Rows are points. Examples show where two turns around zero, p and q, send a point. Where does a point land after both, in the order given? Backwards means that the second turn is done in reverse. Each puzzle has new turns, and all numbers are rounded.
In the rows, zero is written as 128.

Turn p:
[155 130 135] -> [147 140 145]
[137 184 101] -> [121 186 105]
[119 120  92] -> [137 122  92]
[132  95 156] -> [135  96 156]
[ 97 111 155] -> [100  96 141]
Turn q:
[185 104 111] -> [170 144  82]
[124 147  89] -> [101 111  98]
[ 93 113 106] -> [121  85 134]
[104 111 154] -> [138 120 165]
[123 159 163] -> [107 160 155]
[138 135 145] -> [130 148 134]
Where do these land?
q, then p backwards: [109 144 152] -> [129 143 159]
q, then p backwards: [106 100  75] -> [ 97  74 113]
q, then p backwards: [123 135 159] -> [145 144 150]
q, then p: [136  80 100] -> [183 117 124]
q, then p: [145 161 141] -> [ 99 152 116]
q, then p: [150 147 141] -> [113 155 120]

Turn p:
[138 181 143 131 115 138] -> [102 131 147 154 133 168]
[140 119  87 129 164 156] -> [173 102  99 145 141 131]
[138 113 122  87 119 152] -> [125 106 116 100 164 133]
[ 90 136  49 120 130 138] -> [143 139  43 136 126 145]
[127 110 143 116 132  62] -> [127 181 146 114 135  86]
[ 90 120 156 123 120 106] -> [ 90 142 128 121 114  96]
[147 127 176 158 133 125] -> [125 118 182 137 108 119]
[154 118 146 160 110 146] -> [139 107 161 115 103 146]
Turn q:
[134 129  82 124 120 177] -> [146 115  66 117 123 141]
[139 150 137 148 131 109] -> [120 141 143 110 149 113]
[153 111 145  82  63 106] -> [137 176 121 195 114  99]
[128 141 132 177  94 149] -> [146 154 116 117 175 154]
[103 112 179 111 154 128] -> [130 125 179 132  93 152]
[ 94 120  84 119 115 128] -> [ 98 107  92 149 131 146]
[139 117 138 145 187 105] -> [130  87 171 101 129 107]
[133 144 128 117 160 123] -> [118 118 136 103 109 113]
Where do these land?
p, then q backwards: [ 84 147 151 134 119 124] -> [105 144 115  92 124 102]
q, then p: [161  93  68 129 115 113] -> [191 159 115 125 106 102]
p, then q: [128  64  98 101 113 125] -> [111 114 107 147  86  74]
q, then p: [123 133 111 128 155 145] -> [130 122 112 100 143 123]
p, then q: [119 159 177 115 139 117] -> [106 127 170 117 141 164]
q, then p: [159 113 121 169 141 139] -> [163 126 147 127 162 107]
q, then p backwards: [133 144 124 152 153 113] -> [136 106 149 103 117 133]
q, then p: [116 170 172  97  89 148] -> [ 85 132 125 157 130 191]

Turn p:
[169 197 112 131 160 181 127 124 143] -> [155 156 142 204 162 129 105 154  96]
[120  96 118 148  71 133 107 116 101] -> [131  86 141 110  97 174 125 123 155]
[104  97 138 143  77  98 169 160 118] -> [110  65 125  99  98  98 155 129 150]
[142 127 118 139 182 134 126 114 179] -> [118 160 142 143 180 117 122  92 107]
[110 144 121 112 158 124 109 170 152] -> [136 152 114 124 167  95 113 139 155]
[137  91 141  95  94 129 133 121 116] -> [158 110 128  90  95 135 133 119 116]
[138 109 109 130 108  85 138 135  94] -> [109  94  87 117  98 133 119 117 131]
[ 81  95 119 117 109 117 151 116  98] -> [104 100 118  75 118 145 150 149 124]
[137 136 161 139 173 147 112 125 122] -> [114 177 155 139 123 119 107 132 121]
[143 189 143 126 148 134 107  99 156] -> [145 181 129 181 143 137 149 127 125]
Turn q:
[154 120 110  96 135  92  88  85 158] -> [119 103 118  77 113 135  77 108  95]
[106 159 127  84 108 143 142  95 128] -> [129 133 132 150  75 147  99 112 149]
[121 130 158 140 128 110 172 144 118] -> [135 130 137 158 129  98 162 104 128]
[ 86 103 148 167 166 150 163 172  68] -> [147 132  99 171 139 116 219 165 138]
[114 148 126 109 169 171 124 121 166] -> [156 108 105 114 129 155 113 119 183]
[172 116  85 127 119 102 118 144 154] -> [137 147 134  90 155  99  88 134 104]
[141 112 136 136 104 140 161 107 117] -> [118 116 136 173 129 110 114 135 121]
[ 94 161 125 171 101 112 118 113  73] -> [120 160 147 165 119 178 162 132  85]
[147 110 135 136 100 111 133 115 168] -> [ 99 123 132 128 152 107  96 101 120]
[173 129 141 136 155 119  92 146 115] -> [139 100 157  85 146 126 146 147 113]
[101 118 119 105 122 160  96 165 144] -> [106 152 111  97 123 136 131 153 174]
Where do these land?
p, then q: [106 153 109 119 114 119 143 113 117] -> [148 149 113 142 140 108 132 148 142]
q, then p: [ 89 119 116  85 169 164 108 158 145] -> [185  96 108 130 182 114 137 113 121]
q, then p backwards: [118 121 148 142 113 149 151 167 117] -> [103 166 150 147 130 122 130 137 152]
p, then q: [139 120 109 125  86 120 114 126 151] -> [127  97 117 136 147 113  93 138 126]
q, then p: [146 111 195 128  98  99 113  95 153] -> [ 92 146 146  63 116 161 165 127 133]
p, then q: [159 154 123 125 152 163  92 120 172] -> [161  85 163 120 160 164 139 120 119]
p, then q: [169 100 122 165 136  88  98  97  93] -> [ 87 138 113 156 120 194  93 143 132]
p, then q backwards: [122 146 117  99 164 122 121 136  77] -> [112  94  72 116 114 138 110 124 121]
p, then q: [ 69 144 105 133 107 145 162 124 114] -> [138 142  97 131 133  79 162 143 165]
q, then p: [144 129 106 113 113 146 149  91 145] -> [132 139 137 134 127 155 105 104 167]
p, then q: [149 110 157 175 158  93 156 181 124] -> [ 81 153  98 117 116 147 142  77  79]
